Each row of a before or after table is a point. One or more steps were done to the points. Then noise was added and the rows were shuffled. The steps act on columns, c1 being the first. Name the steps. A step turns or swaps two columns, mirrors them in a line or flattens them onto one, adds a multiple of one to another, or multiplies or shifts one. Angles are multiples of 10 degrees, from the lower column toward the higher: turns from -170 to 170, lines from 10 to 170 but not 90. Use the fewest steps. Two steps may share a column if one is a turn and the other turns, adds or multiplies; they go together, in the order done. Otherwise the lowest column goes first.
(in the rows, 128 means zero)

Before:
[[162 137]
 [115 137]
 [152 163]
 [120  94]
 [110 103]
 [ 97 112]
 [135 137]
 [ 77  71]
 [140 132]
 [108 106]]
After (10 x 2):
[[137 141]
 [116 126]
 [ 98  90]
 [162 163]
 [140 140]
 [109  91]
 [123  88]
 [112  92]
 [152 182]
 [ 77  32]]
Steps: add 0.7 times c1 to c2

Before, 12 rows:
[[137 125 131]
 [148 152  79]
 [150  71 168]
 [118  88 162]
 [129 158  72]
 [172 131  84]
 [117 137 111]
 [106 130 151]
 [135 158 156]
 [197  93 116]
 [157 161  79]
 [156 143 114]]
After, 12 rows:
[[195  92 142]
 [146  75 200]
 [157 163 115]
 [104 131 180]
 [131 155 182]
 [152 139 142]
 [172 135 111]
 [141 128 168]
 [129 157 103]
 [151 150 107]
 [116 135 141]
 [119  88 191]]
Steps: shift c3 by 30

Before (8 x 4):
[[ 88  83 202  84]
 [141 112 108 141]
 [120 158 113 143]
 [131 156 112 131]
 [127 146  87 106]
 [105  77 157 135]
 [167 153 112 129]
 [105  92 172 124]]
After:
[[129 132 109 155]
 [188 130 106 155]
 [124 100  83 152]
 [ 65  83 201  87]
 [ 87 134 158  74]
 [ 95 123 172  91]
 [147 145 110 108]
 [116 135 113 155]]
Steps: multiply c1 by 1.6; swap c2 and c4

Before (13 x 6):
[[107 186 118  79 121 122]
 [131 106 134  96 137 150]
 [ 98 156 176 119  77 174]
 [123 189 109 103 151 151]
 [ 70 191 114 121 130  95]
 [ 97 104 147  80  90  93]
 [144 151  89  99 129 156]
 [114 112 138  69 151 171]
 [133 120 154  57  83 108]
 [118 150 110  56 125  89]
 [121 118 134 112 118 146]
 [142 145 122 146 103 155]
 [ 95 110 127  60 112 150]]
After (13 x 6):
[[143  99  90 151 131 158]
 [116  69 139 111 151 170]
 [141 145 123 145 103 155]
 [133  57 152 121  84 108]
 [ 98  82 145 104  91  92]
 [118  57 112 151 126  88]
 [ 95  61 124 110 112 151]
 [107  78 118 186 121 122]
 [ 97 118 176 155  76 174]
 [130  94 135 108 139 151]
 [124 104 109 189 152 152]
 [121 112 133 117 118 147]
 [ 70 122 114 189 130  94]]
Steps: swap c2 and c4

Before, 11 rows:
[[ 94 175 205 100 133  71  99  67]
 [125  93 117 128 149 135 174  86]
 [ 90 159  96 104 154 117 187 138]
 [ 73  96 143 175  79 127  99 140]
 [150  92 168 143 112 114 107  98]
 [145 101  93  98 114 103 112  86]
 [ 87 105 118 104 102 156 122  94]
 [119  96  96 158 126 133 210 145]
 [161 196 114 141 137 125 164 152]
 [ 75 125 121  90 154 132 129 147]
 [ 94 160 110 144 157 122 102 115]]
After (11 x 8):
[[125 137  92 114 137 137  82  90]
 [119 115  84 160 156 131  50 133]
 [ 91  84 138 109 140 112  71 148]
 [104 170 209  81 116  66 153  80]
 [ 75 156 109 181 136 117 162 126]
 [ 96  96 148 136 108 114 149 107]
 [ 84 130 105  93 135 149 138 103]
 [147 112  87  86 129 104 146 100]
 [ 75 121 124 100 120 120 125 160]
 [152 180 117 133 128 118 148  96]
 [161  80 180 149 136 132  90 147]]
Steps: turn c1 and c6 by 10 degrees; mirror c2 and c3 in the line at 60 degrees; turn c4 and c8 by -20 degrees; multiply c5 by 0.4; turn c5 and c7 by -160 degrees

Before, 10 rows:
[[149  99 186  74 144  97 119 159 144]
 [149 144 151 101 117 109 120 128 100]
 [112  99 119 106  95  57 160 154 130]
 [118 108 110 154  97  80 105 149 138]
 [121 105 122 114 117 107 122 169  74]
 [102 124 147 141 170 102 123 109 138]
 [131 125 109 161 162 170 133 107 162]
 [127  85 132 180 130 204 121  62 139]
 [107 110 114 101 163 115 103  96 168]
 [ 98 139 151 129 101 165 120 144 101]]
After (10 x 9):
[[ 64  97 137  69 145 175 122 177 147]
 [123  83 131 180 130  28 119  12 135]
 [144  97 135 103  95 157 162 213 129]
 [143 123 118 163 157 104 133  75 164]
 [125 122 160 140 172  82 123 143 140]
 [120 142 163 130 103 168 120 105 101]
 [152 115 129 153  94 150 108 191 136]
 [ 99 146 121 102 114 118 125 143  99]
 [151 110 138 101 160  62  98 120 172]
 [139 103 129 107 118 199 122 178  73]]
Steps: mirror c1 and c3 in the line at 120 degrees; multiply c8 by 2; turn c6 and c8 by -70 degrees

Before (10 x 11):
[[140 144 130 158 144 106 139 151 112 185 151]
 [116  85 124 176 138 113 139 127 124 182 132]
 [ 94 123 161 185 119 159 163 139 150  80 119]
 [ 79 141 167 171 112 140 121 137 129 183 112]
 [134  78 148  84 172 125 158 109 118  70 127]
 [ 85  92 122  91 188  94 178  99 117  74 161]
 [100 126 110 176 121 145 109 179 106 172 112]
 [107 128 120 147 103 142 179 161 116 176 103]
 [103  97 158 166 130 163 139 169 103 169 157]
 [ 74 111 174 158 114 132 151 174 191 101 115]]
After:
[[128 119 123 147 155 117 180 160 115 176 160]
 [139 105 136 176 120 167 137 127 124 182 132]
 [161 113  82 157 117 136 152 174 191 101 174]
 [123  91 133  83  78 161 157 108 118  69 126]
 [139 115 142 174 143 116 109 179 105 171 158]
 [134 155 134 157 113 134 140 152 111 184 103]
 [165  83 103 166 112 121 137 170 102 170 122]
 [155 132  85 173 122 112 122 138 129 182 172]
 [149 105  95 185 119 107 163 139 150  80 156]
 [182 123 163  92  79 179 177 100 118  74 130]]
Steps: turn c1 and c11 by -140 degrees; mirror c2 and c6 in the line at 160 degrees; turn c3 and c5 by -150 degrees

Before (12 x 14):
[[147 155 147 109 111 128 116 135 119 155 124 126 110 119]
 [163 107 103 149 110 107 108 138 143 156 135 108 154 123]
 [109 134 110 108 145 112 118 143 138 151 137  87 137 152]
 [122 157  88 151 118 103 112 152 116 149  88  75 104 105]
 [132  90 122 110 168 169 124 145 131 140 150 103 100 118]
 [171  96 141 100 112 108 128 100 114 133  88 127  97 108]
 [130 142  96 153 111 109 133 101 114 146 140 127 120 152]
 [152 155 118 155 163 144 113 108 128 136 138 117 126 147]
 [124 137 133 139 153 126 161 108 114 130 113 134 156 151]
 [151 117 150 126 168 150 143 159 114 119 106  91 109 154]
 [107 139  93 100 118 128 114 158 174 133 146 119 155 162]
 [138  97 140 140 162 125 159  99 153 123 155 133  97 137]]
After (12 x 14):
[[149 163  89 152  99 114 144 154 118 147  88  76 102 103]
 [163  53 140 100  81 163 141  99 131 134  89 128  95 107]
 [134 135 146 109  77 145 141 133 121 152 125 125 111 120]
 [161  71 106 151  74 153 122 137 105 155 134 109 152 124]
 [127 140 132 135 204 124 130 107 166 131 112 136 153 152]
 [115  94 150 129 249 157 138 161 150 118 106  91 108 158]
 [138 153 112 110 177 101 122 143 117 153 137  87 138 152]
 [122 158  95 103  96 109  89 159  99 137 148 117 153 162]
 [148 142  97 152  77 123 140 102 136 147 140 127 120 151]
 [137  88 143 142 231 138  94  98 149 124 155 133  98 137]
 [124 130 116 157 233 155 134 106 109 137 140 118 129 148]
 [ 90  86 120 108 250 146 128 148 122 138 151 104 100 115]]
Steps: add -1 times c1 to c2; turn c1 and c6 by 70 degrees; multiply c5 by 3; turn c7 and c9 by 110 degrees

Before:
[[ 97  69 121 177 103 131 116 122 132 100 190  87 131  94 152 125  59 156]
 [170 113 146 150 140  99 125 143 111  98 152  90 128  97 136  51 114 150]
 [141 164  98 149 117 114 168 130 134 127 143 170 150 138 147 103 122 157]
 [131 172 141 173 106 156 119 161 148 104 201 149 116 114 184  79 102 127]
 [ 77 110 127 114 146 118 103 168 166 129 113  82 152 150 189 135 157  83]
 [152 126 138 128 174 145 178 106 161 161 153 105  49  88 158 150 151  54]
 [172 162 150 112 130 100  64 152 136 118 164 147  67 184 113  97 112 150]
 [116 153 144 168 144 108  94 167 136  84 110 107 185 102 156 125  79 150]]
After (8 x 18):
[[164 112 135 149 121  98 141 144 112  97 149  87 111  96 137 128 113  97]
 [163 164 140 148 112 115  93 132 133 123 141 169 167 138 146 125 118 125]
 [143  66 127 178 154 131 121 125 133  99 188  86 138  98 150 129  58 168]
 [128 171 122 172 151 158 121 163 147 103 199 148 113 113 183 127 102 124]
 [144 155 190 164 138 106 168 168 138  82 111 107 131 103 158 125  78 147]
 [166 160  79 113 168  97 177 154 135 117 164 146  83 184 115 131 111  94]
 [ 69 107 150 117 128 120 163 168 168 127 112  83 136 147 192 131 157 160]
 [ 65 127  58 127  61 146 123 109 160 164 154 105  88  88 160 127 148  82]]
Steps: turn c1 and c18 by -70 degrees; turn c3 and c13 by -70 degrees; turn c5 and c7 by 140 degrees; multiply c16 by 0

Before:
[[152 175 157 105 146 133 100  97 134 171 106 113 129 137 137 116 137 174
  176  98]
 [150  98 167 177 123 144 148 151  83 156 142  81 150 140 147 102  88 156
  129 133]
 [151 116 145 183 116 106 140 110 123 154 156 110 196 134 177 145 106 159
  159 127]
 [134 150 167 127  86 140  60 127 153 143 133 155 127 137 113 103 201 139
  162 114]
 [131 151 145 188  88 128 158  80 117 130 151  92 134 149 165 101 130 142
  127 132]
 [175 137 138 134 142 134 131 121 131 142 119 129 133  95 118 151 171 125
  158  81]
 [ 94 164 127 192 138  74 129 114 120 101 118 150 154  58 106 125 149  80
  153 184]
 [147 124 180 136 154  69 166 118 142 172 104 155 103 151 103 104 142 162
  141  90]
 [ 91 185 128 152 111  32 111 163 159  77 185 121 127  91  87 127 131 103
  175 132]
 [105 143 154 132 144 138 110 134 154 150 130 108 107 161 139 136 187 178
  182 101]
 [ 65 183 120 183  84  55  83 166 141 115 158 124 128  91  76 189 116  72
  146 144]
 [117 104 135 124 117 122 136  76  76 107 161  99 165 164 172 153  93 158
  173 113]]
After:
[[184 127 157 138 109  31 112 149 159  77 186 102 125  93  96 123 180 102
  117 102]
 [146 166 196 123 126 142 152  99  81 158 140  57 106 139 137 102  99 153
   71 146]
 [144  70 182 112 142 139 110 149 153 147 128 111 132 161 155 149 142 179
  119 117]
 [126 108 159 183 142  73 126 167 121 102 120  93 129  60  66 103 163  81
   96 150]
 [103 112 211 154 154  68 169 113 141 167 102 141 102 148 142 146 122 160
   81  82]
 [ 69 160 165 101 118 120 132 158  76 107 164 110 158 166 170  97 107 159
  112 150]
 [ 93 147 171 150 118 108 140 111 123 152 157  73 153 135 161  68 115 162
  100 163]
 [ 81 118 185 105 148 132 101 118 133 170 105 136 115 134 153 124 172 173
  116 116]
 [ 99  84 167 131 142 134 129  90 133 141 123 120 149  97 156 130 139 128
   95  92]
 [128  53 198 149  87 142  57 119 154 145 136 147 102 133 129 126 154 138
  103 105]
 [204 138 151 158  85  53  84 175 144 118 156  83 188  91  85 138 182  73
   87  99]
 [ 67 130 175 137  84 128 161 140 114 128 150  62 103 155 149 118 152 144
   67 157]]
Steps: turn c1 and c8 by -110 degrees; multiply c1 by 1.3; turn c2 and c17 by 90 degrees; shift c3 by 30; turn c4 and c12 by -50 degrees; turn c13 and c16 by -80 degrees; turn c15 and c20 by 50 degrees; shift c19 by -60

Before, 14 rows:
[[119 107 106 136 120  98 140 155 104 164  64  85 117 105 113  85 116 124
   98 130  89 100 116 154]
 [ 84 192 114  86  83  81 121 174  58  41 112  80 113 192 127  92 179  65
  167 136 137 108 140 115]
 [ 85  93 114 119 135 119 143 127 109 161 118 112 107 128 123 103  93 129
  134 168  95 122  98 120]
 [142 161 125 131 176 138  70  67 127 119  90 136 132 168  93 144 161 128
  139 126 103 169 123 115]
 [ 74 106  81 142 142  90 159 150  84 162  82 143 109  87 116 104 106 116
  143 123 110  94 131 153]
 [ 71 102 117 159 134 146 123 146 104 122  86 132  85 111  92 111  94 115
   90 126  76 115 144 153]
 [ 85 142  99 106  69  80 110 176  96  58 123 114 101 208 127 144 222 100
  129 113 129 120 124 146]
 [100 116 116  94  82  53  86 142  86  33 129 110 116 183  97 131 164  84
  113  93 159 100 123 132]
 [ 97 127 130 147 136  92 134 121 101 125  87 143 123 113 133  92 107 139
   99 147 104 155 118 179]
 [131 124 116 142 118 128 144 163  67 135  68 144 104 139  92 141  99 119
  113 153 120 143 127 147]
 [135 117 181 128 178 131 101  75 122 124  86 110 131 159 135 161 136 103
  156 124 107 147 143 171]
 [129 170 141 118 151 150  93  83 115 159 138  97 126 132 110 143 127 114
  147 115 124 165 125 169]
 [126 144 117 130 122 166  72  92 115 101  84 115 140 142 152 164 129 131
  147 113 122 170 129 117]
 [115 160 163 157 147 169  93  99 129 147  96 137 184 154 113 149 133 104
  142 118 115 162  99 123]]
After, 14 rows:
[[ 85 141 169 107  70  82 141 227 142  59 119 116 100 206 125 145 224 100
  133 122 131 121 140 149]
 [101 115 164  96  84  53 154 205 160  33 131 109  81 185  99 145 161 119
   55 124 148  98 166 134]
 [ 72 105 148 162 135 146 115 150 143 122  82 132 115 109  93 114  93  83
   74 136  68 115 140 156]
 [ 95 129 140 146 137  88 132 125 152 126  88 143 138 111 133  89 106 122
   71 143  96 155 119 179]
 [131 125 170 144 122 128 119 158 178 136  68 144 118 139  95 132  96 104
   92 125 115 146 115 146]
 [125 144 143 130 121 164 154 113 131 101  85 116 132 144 154 162 129 142
  188 117 127 171 176 117]
 [ 71 109 190 141 143  88 110 125 143 162  83 142 117  91 114 108 103 107
  189 136 117  96 105 152]
 [145 161 132 134 179 137 163  76 129 121  90 135 129 166  92 141 164 131
  185 122 111 169 176 113]
 [132 116  86 128 180 132 127  77 165 122  88 109 102 160 137 157 136 131
  230 119 117 144 154 173]
 [ 87  94 151 120 136 120 148 104 135 157 116 113 131 127 124  93  91 106
  180 139  99 126 106 120]
 [ 85 187 176  88  86  82 120 236 180  42 113  76  65 191 126  91 180 110
  230 140 149 110 140 117]
 [119 102 161 135 120  98 132 130 137 162  67  84 125 104 111  90 115 121
   86 143  81  99 113 157]
 [117 161  98 159 148 169 168  83 145 146  94 142 107 158 111 149 133 181
  179 120 123 162 144 121]
 [129 172 123 119 151 151 149  62 148 159 138  92 112 131 111 142 124 127
  187 124 128 168 155 171]]
Steps: turn c3 and c9 by 150 degrees; mirror c7 and c23 in the line at 120 degrees; add -0.7 times c10 to c8; swap c13 and c18; flatten c16 and c20 onto the line at 160 degrees; turn c19 and c21 by 20 degrees; multiply c19 by 3

Before:
[[146 148 167 145 173 126 140 129 202 131 106 155 141 162 129  91  63 148
  120 122 153 176  95 136 126 104 169 115 114 147 161 117]
 [153  98 167  92 164  79 119 156 111 133  91 121 127 103 136 156 110 104
  135 143 143 140 157 109 166  95 130 155 207 116 135 138]
 [132 117 149 157 126 169 113 151  92 137 123 125 130 125 177 180 207  91
  155 141 129 138 142  54 181 137 105 141 105 171 100  90]
 [172 109 181 152 142 100 153 142 192 129 164 140 117 143  83 109  73 124
  107 145 111 155  94 103 126 151 149 118 108 106 140 116]
 [134  70  99 123 125 196  89 145  78 143 127  98  88 106 135 135 190  94
  147 130 114 139 150  48 211  83 104 160  97 135 151 105]
 [146 138 211 129 154 117 168 145 175 193 146 135 150 118  86  92  80 141
  115 124 119 193 108 150 139 116 108  99 137 160 135 142]
 [111 139 140  54 182 117 110 158  91 146  79 147 122  98  68 171 157 100
   91 171 144 134 136  95 166  87 104 175 146  95 113 115]
 [163 143 172 137 152 116 117 113 162 131 126 144 154 154  98  98  68 141
  160 158 131 186 102 133  99 145 101  78 132 104 168 143]
 [136 104 141 121 134 175 148 121  50 132 109 139 110  79 156 146 179 101
  171 126 115 158 142  36 178  95 145 163  93 102 102 123]
 [198 131 159 138 164 146 127 113 170 141 131 172  92 123 119  99  77 140
   99 127 123 186 107 134 100 142 115 110 150 151 118 123]
 [149 117 168 135 130 111 171 100 163 146 132 165 128 199  94  76  65 152
  120 124 128 184 142  96 119 139 117 101 135 156 135 102]
 [173 149 203 127 174 117 150 119 146 119 137 130  83 166 108 102 100 100
  126 146 130 171 133 113 114 112 139  87 108 166 160 144]
 [134 149 141  84 127 124 133 125 129 138 124 146 116  88  92 212 133  91
  138 167 164 171 133  81 164  68 125 174 191 136 149 139]]
After:
[[162 147 185 137 151 133 115 113 119 125 125 141 152 152  97  91  70 144
  164 156 134 182 117 136 103 154 100  78 131 104 167 141]
 [132 150 135  86 126  90 131 127 113 131 128 147 116  94  95 212 134 114
  135 168 166 173 132  81 163  32 125 176 190 137 145 138]
 [110 138  98  52 184 102 113 141  98 149  77 143 123 103  65 170 157 122
   92 171 145 137 118  99 169  59 104 170 144  94 112 117]
 [137  70  71 126 125 126  91 139 106 145 128 101  86 105 133 133 191  48
  150 130 111 137 139  51 213  60 104 156  95 134 157 104]
 [168 111 210 152 146 114 147 125 113 126 162 141 117 145  81 108  76 154
  107 148 113 155  95 103 127 164 154 120 108 105 135 116]
 [140 150 206 144 172 144 141 122 137 127 108 156 137 162 129  91  63 139
  115 122 152 175 100 135 123  87 170 117 112 145 159 116]
 [196 128 183 139 163 147 126 120 104 142 131 169  95 126 115 102  83 120
  101 126 127 187 120 140  94 155 117 109 149 149 115 119]
 [127 119 103 150 131 121 110 139  95 137 124 123 132 128 179 183 206  75
  156 140 130 138 130  56 178 145 106 141 104 170  98  85]
 [151 134 209 129 149 133 165 130  87 194 148 134 153 121  89  91  79 144
  119 126 115 192 104 151 144 110 109  99 135 163 134 137]
 [154 101 136  93 162  80 118 145  83 136  88 125 124 103 142 156 110 163
  136 142 145 144 139 109 168  74 129 163 208 119 130 143]
 [146 115 178 136 128 138 170 119 110 148 131 165 130 198  89  75  61 157
  125 124 132 186 157  97 120 144 118 103 135 159 138 100]
 [169 153 181 129 174  98 147 125  47 118 140 132  82 168 107 107 100 121
  125 149 133 170 136 108 115 102 142  89 105 164 155 147]
 [133 102  65 119 136 128 150 125  68 133 110 138 109  83 160 146 182  69
  170 128 117 164 142  36 181  78 144 160  94 101 103 125]]
Steps: turn c3 and c9 by -60 degrees; add 0.5 times c13 to c9; turn c6 and c18 by -60 degrees; turn c8 and c23 by -30 degrees; multiply c8 by 0.4; multiply c26 by 1.6

Before, 14 rows:
[[168 111 114 145 146 132 134 128 126 140 101 140 148 126 128 123 133 121
  143 112 123 109 181 148 138 137 124 109 141 114 132 138 143 140 125 121
  143 107 118 133 117 116 121 137 137 140 134 134]
 [116 121 123 145 130 103 140 117 110 121 123 107 129 112 136 121 145 127
  123 132 124 114 112 147 121 138 120 122 139 122 126 129 139 146 136 127
  138 112 117 138 115 137 111 137 139 131 164 137]
 [127 102 130 128 123 140 125 117 131 137 137 119 132 131 117 130 110 136
  136 113 123 122 113 140 130 130 122 117 105 113 129 134 117 132 134 120
  128 109 163  88 122 116 129 140  93 118 134 136]
 [119 123 115 108 121 127 126 120 139 134 126 111 113 102 128 133 136 154
  140 111 140 109 116 138 126 129 121 120 131 123 131 115 142 131 134 116
  144 106 114 139 143 142 114 141  74  95 130 146]
 [112 130 115 143 149 134 140 129 110 101 119 132 129 130 151 114 132 109
   93 134 176 103 138 133 122 138 131 112 144 109 139 118 145 135 141 128
  130 109 119 131 128 152 122 126 125 145 139 136]
 [110 111 115 146 138 138 128 137 139 138  95 131 121 123 134 119 141 108
  138 108 122 119 116 135 124 127 139 124 144 112 161 125 128  99 138 137
  133 105 152 142 120 137 118 135 118 138 138 145]
 [110 131 128 102 135 121 125 168 131 130 131 138  86 120 116 114 140 129
  138 110 126 120 121 135 132 130 161 118 116 133 132 114 145 144 127 110
  140 154 129 104 129 123 137 130 134 118 137 126]
 [110 124 115 148 133  72 160 117 143 125 119 134 148 136 119 129 126 113
  107 115 135 117 114 128 123 111 120 127 122 188 129 135 110 124 131 133
  141 118 127 134 118 116 136 137 136  98 145 143]
 [111 122 141 142 118 126 127 136  80 136 135 139 145 120 114 121 144 131
  130 123 148 105 119 146 126 138 127 124 145 126 130 140 121 145 145 129
  144 112 122 119 117 117 136 129 134 130 139  66]
 [138 123 129 146 147 131 130 149 133 130 116 117 116 120 133 126 114 112
  128 123 156 121 115 119 128 135 139 108 143 128 129 136 126 133  79 114
  143 108 125 125 106 132 132 118 124 143 138 142]
 [130 130 128 130 127 124 140 131 134 135 138 119 136 100 119 131 136 114
  123 108 122 121 124 139 172 135 121 120 145 126 157 122 143 146 138 119
  140 112 125 135 143 130 130 139 119 104 133 137]
 [114 125 117 145 118 106 124 117 142 139 138 129 141 137 118 130 131 107
  124 112 121 122 114 115 152 122 126 126 145 109 147 138 143 139 138 126
  135 119 111 140 112 122 129 128 126 138 168 125]
 [117 128 128 125 146 132 128 123 138 120 128 140 121 138 116 116 144 122
  137 108 144 120 112 139 134 121 155 121 142 122 134 105 139  91 141 127
  139 115 132 111 110 128 127 134 134 136 152 146]
 [110 121 115 133 122 134 126 121 134 129 121 138 134 119 129 133 138 107
  141 108 123 114 130 111 121 138 128  97 116 129 127 141 135 149 131 103
  139 156 149 135 139 141 133 131  88 142 133 110]]
After, 14 rows:
[[110 125 115 148 141  72 159 118 144 125 118 134 147 136 119 127 126 113
  106 114 135 119 113 127 128 111 119 126 123 108 130 134 110 123 131 132
  144 117 127 111 117 187 177 137 139  98 145 145]
 [118 122 115 108 111 125 125 120 140 134 127 112 112 102 128 134 137 154
  138 111 141 108 114 138 120 130 123 121 132 117 131 116 142 132 136 115
  143 107 114 121 142 117 110 142  76  93 131 146]
 [169 111 112 146 172 131 133 127 127 140 102 141 147 126 128 120 133 119
  144 111 123 110 180 149 112 139 124 108 141 145 132 139 143 141 126 124
  142 108 117 154 117 121 111 138 138 138 135 134]
 [110 131 127 101 144 122 125 168 130 131 132 137  87 120 118 114 140 127
  138 109 127 121 121 136 147 131 161 117 118 129 132 116 145 144 128 111
  141 154 130 148 128 135 141 130 134 118 138 127]
 [114 124 123 144 133 101 139 117 110 122 123 107 129 110 135 122 145 128
  121 132 124 112 112 146 125 136 121 123 141 121 126 127 138 145 136 128
  138 112 118 105 115 119 106 135 138 131 165 136]
 [137 125 130 146 177 131 130 150 132 130 117 118 117 121 131 127 115 111
  128 121 154 121 113 119 132 135 140 110 142 124 129 136 126 133  80 112
  141 111 124 128 105 126 133 118 125 144 137 141]
 [113 128 115 142 181 134 140 131 109 100 120 133 129 130 152 114 136 110
   95 135 175 103 138 134 131 137 132 114 144 115 138 119 145 136 141 129
  127 109 120 112 129  99 109 126 127 145 139 136]
 [110 120 114 135 114 132 126 121 132 128 120 139 133 119 129 134 138 106
  141 110 124 113 132 109 129 138 129  98 117 117 127 140 135 148 130 104
  139 157 149 105 140 124 132 131  88 142 133 112]
 [112 123 141 143 101 125 127 135  79 135 134 139 143 121 115 120 143 130
  130 123 147 105 119 148 137 137 127 123 144 137 130 141 121 145 145 129
  143 112 122 126 116 132 134 129 136 129 139  66]
 [119 126 130 124 171 131 127 124 138 120 128 140 120 137 116 117 143 121
  136 108 142 119 111 138 139 121 154 119 142 132 135 106 141  91 141 127
  138 114 131 154 111 126 123 135 134 137 153 149]
 [114 126 118 146 102 105 123 117 143 141 138 129 142 136 119 130 131 106
  124 112 120 121 114 113  91 121 126 127 145 145 148 137 142 139 139 125
  136 121 111 191 114 114 117 128 126 136 168 124]
 [110 111 115 146 152 138 127 136 140 138  96 130 120 124 136 120 142 106
  139 108 123 119 115 135 119 125 139 123 143 128 161 125 128  99 137 136
  134 105 151 112 120 111 106 134 118 138 137 143]
 [129 129 127 130 126 123 142 131 135 135 139 118 137 101 118 132 136 114
  125 108 123 119 125 139  78 134 121 119 146 128 155 123 144 145 137 119
  138 111 125 250 143 125 130 139 119 105 131 138]
 [125 102 132 129 115 141 126 117 133 138 136 119 131 130 118 129 110 136
  136 115 123 123 114 140 164 131 123 115 104 144 129 133 118 132 133 120
  128 110 164 147 121 120 118 142  93 119 134 136]]
Steps: multiply c5 by 2.5; multiply c25 by 3; turn c25 and c40 by 110 degrees; add 0.7 times c30 to c43; turn c30 and c42 by 120 degrees
